Every row gives one point. Each copy is the shape, with its points in the same order, turned, moved and blurred by noise. Say if it was mirrored as well.
(in the rows, 128 means zero)

Shape:
[[107 108]
 [138 107]
 [134 108]
 [119 154]
 [127 142]
 [109  96]
 [ 59 174]]
Copy 1 (7 x 2):
[[110 122]
 [135 109]
 [134 109]
 [145 156]
 [144 143]
 [108 112]
 [101 204]]
Copy 1 is: only turned
Copy 2 (7 x 2):
[[ 96 133]
 [121 115]
 [117 114]
 [137 160]
 [134 143]
 [ 90 125]
 [111 213]]
Copy 2 is: only turned
Copy 3, 7 rows:
[[106 132]
 [122 153]
 [120 149]
 [146 111]
 [143 124]
 [ 93 135]
 [126  50]]
Copy 3 is: mirrored

Shape:
[[157 138  91]
 [126 112 101]
 [143 182 148]
 [129 134 141]
 [121 180 140]
 [149  92 120]
 [142  70 120]]
Copy 1, 7 rows:
[[155 123  87]
 [166 105 131]
 [ 97 155 105]
 [125 128 137]
 [104 175 125]
 [144  89 134]
 [159  67 149]]
Copy 1 is: mirrored
Copy 2:
[[146  93 161]
 [111 106 133]
 [178 158 126]
 [140 122 107]
 [157 165 132]
 [123  75 110]
 [111  69 105]]
Copy 2 is: mirrored
Copy 3, 7 rows:
[[151 170 113]
 [145 159 155]
 [102 124  86]
 [122 122 136]
 [ 88 135 107]
 [172 133 150]
 [183 132 172]]
Copy 3 is: mirrored
Copy 4 (7 x 3):
[[158 135  90]
 [117 133  94]
 [169 151 162]
 [128 132 138]
 [150 169 157]
 [119  98 102]
 [ 99  91  97]]
Copy 4 is: only turned

Shape:
[[162 125 111]
 [139 167 172]
 [111 130 162]
 [151 121 107]
 [ 83 116 130]
 [146 120  83]
 [175 138 116]
 [123 168 171]
 [ 87 139 109]]
Copy 1, 9 rows:
[[155 153 119]
 [156 111 179]
 [120 104 155]
 [142 141 109]
 [109  87 113]
 [150 140  82]
 [165 157 131]
 [145  91 167]
 [131  87  97]]
Copy 1 is: mirrored
Copy 2, 9 rows:
[[126 118 168]
 [176 173 141]
 [164 139 111]
 [120 116 160]
 [129 124  86]
 [ 98 110 159]
 [133 130 182]
 [170 175 125]
 [105 141 100]]
Copy 2 is: mirrored
Copy 3:
[[144 126  93]
 [147 145 168]
 [117 112 150]
 [135 121  89]
 [ 78 102 125]
 [123 130  69]
 [167 141 100]
 [128 139 172]
 [ 75 136 116]]
Copy 3 is: only turned
